Each row of a before or after table is a point. The points were changed in one or more steps. Then noise was added and the rows were shuffled. The steps act on columns, c1 being the first. What was done? A step turns or swaps two columns, mirrors them in a line or flattens them onto one, adds a multiple of one to another, or multiplies or shifts one. Angles are multiples of 10 degrees, from the lower column toward the higher: turns from -170 to 170, lines from 10 to 170 but not 90. Use the fewest steps. Two steps may share a column if one is a turn and the other turns, adds or multiplies; they go together, in the order done. Otherwise the lowest column goes first.
In the rows, 128 means zero.

Before:
[[170 188]
 [152 101]
 [ 92 108]
 [135 183]
 [ 69  97]
 [160 184]
 [ 84  98]
 [172  99]
 [150 201]
 [168 134]
 [ 79 108]]
After, 11 rows:
[[132  75]
 [ 95 183]
 [ 97 195]
 [174 151]
 [163 134]
 [ 86 161]
 [122  73]
 [125  59]
 [126  90]
 [143 168]
 [ 77 183]]
Steps: turn c1 and c2 by 60 degrees

Before:
[[101 172  74  67]
 [110  92 170 160]
 [148 177  69 122]
 [ 83  84 134 225]
 [119  36 144 158]
 [126 172 103 119]
 [115 169 112  79]
 [162 201 137 166]
 [134 147 110  99]
 [157 121  88 227]
 [115  91 119 107]]
After:
[[116  61 113 143]
 [136  93 106 130]
 [157 217  79 172]
 [ 81 233 147 137]
 [123  95 101 160]
 [117 199 147  65]
 [115 127 121  86]
 [104  54  77 138]
 [162 123 127 209]
 [149  96  64 168]
 [112 174 174 116]]
Steps: add -0.3 times c1 to c3; mirror c2 and c4 in the line at 60 degrees

Before:
[[103  23 151 144  94 158]
 [ 91 101 140 207  87 105]
 [148 135  76  71 113 180]
 [ 51 151 122 114 108  99]
 [ 92 163  97 120 170 101]
 [160 150 183 128 102 121]
 [131  75 165  67 166 201]
 [124  51 129 157 116  77]
 [ 87  78 146  79  75  75]
 [ 63  32  97 165 101  71]]
After, 10 rows:
[[130  75 163  69 165 180]
 [ 86  78 145  80  76  54]
 [122  49 129 156 118  57]
 [102  24 151 146  94 138]
 [ 92 163  97 121 170  83]
 [149 135  77  72 115 162]
 [ 51 150 124 114 109  79]
 [161 151 182 127 106 103]
 [ 91 102 139 208  86  85]
 [ 63  32  98 165 100  50]]
Steps: shift c6 by -20

Before (9 x 9):
[[ 98 132 133  84 194 142 166  97  79]
 [ 45  65 131 123  59  23 140  94 100]
 [180 116 102  81 144 111 154 181  78]
 [153  55 132 157 167 149 160 143  90]
 [241  95 145 151  95  47 122  90 158]
 [165 170 169 159 146  93 133 178 144]
 [156 127 130  92 231 152 102 178  98]
 [181  74 175 106 148 187 137 187 112]
 [133  72 128 167 148 197 147 142 190]]
After, 9 rows:
[[112 153 124 112 230 161 100  76  96]
 [103 133 123 202 149 126 146  85 209]
 [115 210 132 165 167 142 163 126 142]
 [167 146 131  95 199  85 165 111  95]
 [ 87  93 172 134 146 186 128 156  98]
 [ 92 175  95  79 140 174 161 102  85]
 [ 10 159 147 106  97 115 123 222 138]
 [ 79 197 173 143 150 164 138  46 138]
 [214 175 130  68  58 126 142 221 169]]
Steps: turn c1 and c9 by 160 degrees; turn c2 and c9 by -140 degrees; turn c4 and c6 by -30 degrees; turn c6 and c8 by -110 degrees

Before:
[[168 173 194  91 150  96 144 122  93 161 159]
 [ 86  97 187  81 157  69 185 124 135 183 201]
 [181  58  67 111 161 138  85 158 149 105 164]
 [175 158 184  99 129  87 147 139 129 113 180]
 [137 111 113  69 179  23  89  76 170 190 175]
 [ 95 124 146 104 180  57 142  92 131 132 157]
 [222  80 109 183 132 146  72 113  77 122 144]
 [128  73 103  98 165 107 104  79 190  47 184]
 [ 95 177 168 109  98  84 145 149 113 148 149]
 [141 123  84 138 158  64 151  98 186  96 216]
 [176  92 161 174 143 138  39 178  93 110 190]
 [102 116 182 103 118  93 151  99 199 159 178]
 [202  70  68 115 103  72  71  88 100  66 192]
 [187  42  92 134 157  47 103 119 180  68 146]]
After (14 x 11):
[[ 93 117 180 103 152  93 130 101 198 159 179]
 [168 172 193  87 136  99 102 123  93 161 160]
 [183  40  94 133  94  46 108 118 179  71 146]
 [179 159 184  99 145  86 120 138 130 113 178]
 [191  91 160 176  41 142 146 177  92 109 188]
 [190  70  71 117  85  74 170  88 100  64 191]
 [120 112 114  67  75  23  98  77 170 189 175]
 [218  81 107 184  71 146 143 110  78 123 144]
 [130 121  84 137 136  63  94  99 188  98 216]
 [100 178 168 110 155  84 149 150 115 148 147]
 [115  78 103  95  88 104 102  78 193  48 183]
 [189  56  66 111  74 136 115 156 152 106 162]
 [ 86 125 145 104 125  56  77  92 132 132 159]
 [ 86  97 185  82 173  70  78 123 134 182 200]]
Steps: add 0.3 times c8 to c1; turn c5 and c7 by -110 degrees

Before, 14 rows:
[[116  99 147 110 132 101 118  85 122 151  79 206  55 113]
 [139  81 102  99 108 184 110 230 137 101 141 113 110 137]
 [150 101 148 155 160 105  72  58 124 163 172 148  68  80]
 [135  89 142 152 156  95 148  86 173 144 135 189 137 126]
 [ 79 113 124 117 151 101 147  60 101 171 140 131 104 122]
 [183 118 182 120 135 115 134  91 109 172 127 137  95 157]
 [125 122 159 143  63 153 160 184 173 102 107  85 112  73]
 [107 158 175 119 112 197 152 182 120  20  92 143 169  87]
 [189 150  55 129 112 164 156 192 132  94 118 110  96  99]
 [157  45 139 139 124  97 130  67  98 119 102 124 119  95]
 [165 126 107 125 166 143 117 249 149 113  79  55 123  83]
 [162 123  99 118 104 224 122 205 141 148  82 109 158  75]
 [158  85 145  48 161 101 128  36 159 158 144 154  81 102]
 [153 113 141  95 105  47  98  97 112 167 145 159 133  90]]
After:
[[ 85 135 119 137 131 140 118 251  67 112  81 171 121  83]
 [103  93 140 143 129 189 110 229 111 102 142 135 114 136]
 [153 130 107 155 130 138 164 185  65 101 106 132 123  73]
 [ 82 134 130 181 123 208 121 205 106 146  85 133 163  72]
 [116 122 104  49 125  86  99  97 160 167 149 112 136  90]
 [130 101 112 123 126  89 150  86 132 145 135  55 131 123]
 [112  56 101 116 129  96 131  68 151 119  99 151 121  95]
 [ 36 157 146 151 134 155 157 191 117  93 118 141  99 100]
 [172 169 104 166 120 188 151 183 145  20  87 121 168  88]
 [124 111  98 133 138  94  75  57 146 162 169 116  65  80]
 [164 125 164 100 131 113 148  64 151 173 141 144 102 122]
 [118  93  96  49 137 157 129  35 122 157 142  88  78 104]
 [122 126  52 116 137 121 135  90 148 171 126 134  92 159]
 [147 108 122  98 142 120 116  86 182 153  79  75  56 114]]
Steps: turn c1 and c3 by -140 degrees; shift c2 by 10; turn c4 and c6 by -40 degrees; flatten c5 and c13 onto the line at 100 degrees; turn c9 and c12 by -140 degrees
